Every row gives one point. The window is the flat piece filled in between its corners: a triangle in 3 columns, a solid with four corners in 4, and so on. A path goes straight from each point to the next, and from the last back to the first. After which points does the path pass through the window?

Window (3 x 3)
[[-0.41  0.14  0.11]
 [ 0.53 -0.02 -0.14]
 [ 0.40 -0.27 -0.12]]
Path:
(1): [ 0.83 -0.11  0.14]
(2): [ 0.51 -0.05 -0.57]
(3): [-0.02 -0.12 -0.42]
(4): [ 0.15 -0.25  0.21]
(5): [ 0.16 -0.23  0.38]
(6): [ 0.01 -0.11 -0.40]
(7): [-0.29  0.11 -0.36]
(8): [0.19 0.03 0.30]
Through the window after points: 7

Window (6 x 6)
[[-0.30 -0.07  0.74  0.45  0.20  0.17]
 [ 0.01  0.34 -0.58 -0.28  0.11 -0.19]
 [ 0.03  0.35  0.54  0.58 -0.35 -0.02]
 [ 0.32  0.08 -0.10 -0.56  0.01 -0.24]
 [-0.04 -0.42 -0.70 -0.61 -0.18 -0.32]
 [ 0.24 -0.22  0.37  0.73  0.20  0.13]]
Path:
(1): [-0.07  0.12 -0.32 -0.52 -0.19 -0.06]
(2): [-0.20 -0.01 -0.16 -0.46 -0.11 -0.68]
(3): [-0.10  0.04  0.32 -0.02  0.02 -0.30]
(4): [-0.32  0.05  0.26 -0.16  0.04  0.64]
(5): [ 0.15  0.10  0.15  0.23 -0.40  0.49]
(6): [ 0.01  0.05  0.14  0.29  0.08 -0.36]
(7): [ 0.15  0.19  0.39  0.38 -0.08 -0.39]
(8): [-0.08  0.28  0.20  0.12 -0.48  0.48]
(9): [-0.15  0.05  0.13 -0.08 -0.09  0.16]
(10): [-0.09  0.05  0.05  0.10  0.19 -0.80]
(11): [-0.18 -0.01  0.14  0.15  0.20 -0.56]
(12): [-0.06 -0.27  0.08 -0.14  0.04  0.43]
Through the window after points: 5, 7

Window (9 x 9)
[[ 0.33  0.09  0.13 -0.42  0.02 -0.34 -0.59  0.55  0.45]
 [-0.28  0.04 -0.04  0.15  0.03 -0.32 -0.79 -0.62  0.48]
 [ 0.05 -0.71 -0.52  0.04  0.28  0.28  0.30 -0.24  0.35]
 [ 0.25  0.88  0.36  0.00  0.15 -0.09  0.26  0.30 -0.09]
 [ 0.16  0.14 -0.22  0.08 -0.36 -0.26 -0.02 -0.31  0.18]
 [ 0.45  0.18  0.12 -0.02  0.24 -0.54 -0.31 -0.35  0.31]
 [ 0.27 -0.06  0.58  0.18  0.01  0.91  0.15  0.14 -0.27]
 [ 0.28  0.19 -0.32  0.53 -0.20  0.23 -0.44  0.42 -0.06]
 [ 0.08 -0.42 -0.37 -0.31  0.28  0.39 -0.22 -0.72  0.17]]
Path:
(1): [ 0.09 -0.29  0.11 -0.04  0.22 -0.26 -0.09  0.00 -0.39]
(2): [ 0.12 -0.06  0.06  0.06  0.15  0.20  0.14  0.05 -0.15]
(3): [ 0.42  0.14  0.04  0.17 -0.04  0.59 -0.12 -0.07  0.67]
(4): [ 0.28  0.23  0.07  0.14  0.04  0.18 -0.48 -0.18  0.86]
(5): [-0.14  0.01 -0.07  0.13  0.00 -0.19 -0.47 -0.36  0.09]
(6): [-0.19 -0.02  0.26 -0.06 -0.01 -0.36 -0.36 -0.03 -0.51]
(7): [ 0.43  0.32 -0.01  0.03  0.03 -0.01 -0.35 -0.22  0.46]
(8): [ 0.35  0.36 -0.20  0.17  0.24  0.02 -0.22 -0.21  0.85]
(9): [ 0.20 -0.17 -0.05  0.02  0.03 -0.19 -0.15 -0.16 -0.09]
(10): [-0.37 -0.37 -0.08  0.08  0.03 -0.48 -0.44 -0.48 -0.22]
(11): [ 0.33  0.36 -0.01  0.10  0.14  0.12 -0.48 -0.32  0.93]
(12): [0.38 0.65 0.19 0.08 0.08 0.03 0.20 0.05 0.31]
(13): [ 0.07  0.36  0.24 -0.03  0.14  0.01  0.05  0.22 -0.30]
(14): [ 0.23  0.14  0.13 -0.01  0.04 -0.23 -0.39 -0.05 -0.19]
(15): [ 0.32  0.33  0.03  0.07  0.05  0.10 -0.32 -0.15  0.38]
(16): [ 0.42  0.38  0.17  0.25 -0.11  0.52 -0.07  0.14  0.59]
Through the window after points: 2, 4, 8, 10, 12

Window (11 x 11)
[[-0.30  0.55 -0.34  0.19  0.03  0.13  0.17 -0.23  0.26 -0.03  0.14]
 [-0.43 -0.19  0.24 -0.59  0.80  0.01  0.08 -0.08 -0.24  0.18 -0.04]
 [-0.05 -0.06 -0.26  0.49 -0.06  0.15  0.30 -0.43 -0.36 -0.30 -0.05]
 [ 0.22 -0.02  0.27  0.45 -0.34  0.00 -0.18 -0.03  0.52  0.10  0.13]
 [-0.31  1.10  0.28 -0.36 -0.05  0.40  0.42  0.22 -0.03  0.71  0.59]
 [ 0.61  0.35 -0.40  0.41  0.23  0.44  0.35  0.12  0.28 -0.17  0.19]
 [ 0.31  0.73 -0.20  0.49 -0.69 -0.33  0.34 -0.66  0.20  0.17 -0.08]
 [-0.37  0.31 -0.46 -0.23 -0.22 -0.51  0.39 -0.05 -0.27  0.11  0.19]
 [ 0.62  0.12  0.17 -0.20 -0.28  0.25 -0.29  0.23  0.69 -0.80  0.20]
 [ 0.29 -0.17 -0.21  0.12  0.31 -0.07 -0.60 -0.11 -0.21 -0.33 -0.04]
 [ 0.33  0.75  0.14  0.34  0.02  0.14  0.28  0.40  0.41 -0.52  0.19]]
Path:
(1): [-0.06  0.48 -0.03  0.10  0.01  0.04  0.29 -0.21  0.01  0.02  0.57]
(2): [ 0.37  0.37 -0.02  0.11  0.11  0.12  0.23 -0.23  0.22 -0.43  0.68]
(3): [ 0.23  0.27 -0.21  0.18 -0.16  0.28 -0.05  0.57  0.37 -0.09 -0.60]
(4): [ 0.10  0.57 -0.23  0.31 -0.58 -0.01  0.25 -0.28  0.14  0.13 -0.30]
(5): [ 0.37  0.60 -0.01  0.40 -0.11 -0.38  0.25 -0.55  0.27 -0.10  0.49]
(6): [ 0.14  0.25  0.13 -0.05  0.08 -0.21  0.18 -0.36  0.29 -0.14  0.84]
(7): [ 0.19  0.38 -0.09  0.23 -0.18  0.11 -0.04  0.10  0.20 -0.03 -0.33]
(8): [-0.09  0.38 -0.12 -0.16  0.14  0.19  0.09  0.29  0.02  0.10 -0.35]
(9): [-0.04  0.23 -0.01 -0.09  0.26 -0.03  0.19 -0.23 -0.07 -0.09  0.28]
(10): [-0.02  0.28 -0.02  0.00  0.39 -0.13  0.35 -0.30  0.00 -0.07  0.68]
(11): [-0.02  0.13 -0.20 -0.14  0.00  0.22 -0.01  0.25 -0.02  0.08 -0.45]
(12): [ 0.16  0.45 -0.18  0.26 -0.27  0.17  0.05  0.07  0.23 -0.17 -0.01]
(13): [ 0.26  0.32 -0.04  0.24  0.16 -0.21  0.16 -0.39  0.28 -0.36  0.83]
(14): [ 0.20  0.52  0.20  0.12  0.00 -0.01  0.27 -0.01  0.29 -0.23  0.51]
(15): [ 0.03  0.53 -0.03  0.18 -0.13  0.24  0.07  0.32  0.18  0.07 -0.14]
(16): [-0.11  0.42 -0.06 -0.14 -0.18  0.21  0.21  0.17 -0.11  0.17 -0.16]
Through the window after points: 2, 4, 10, 14, 16
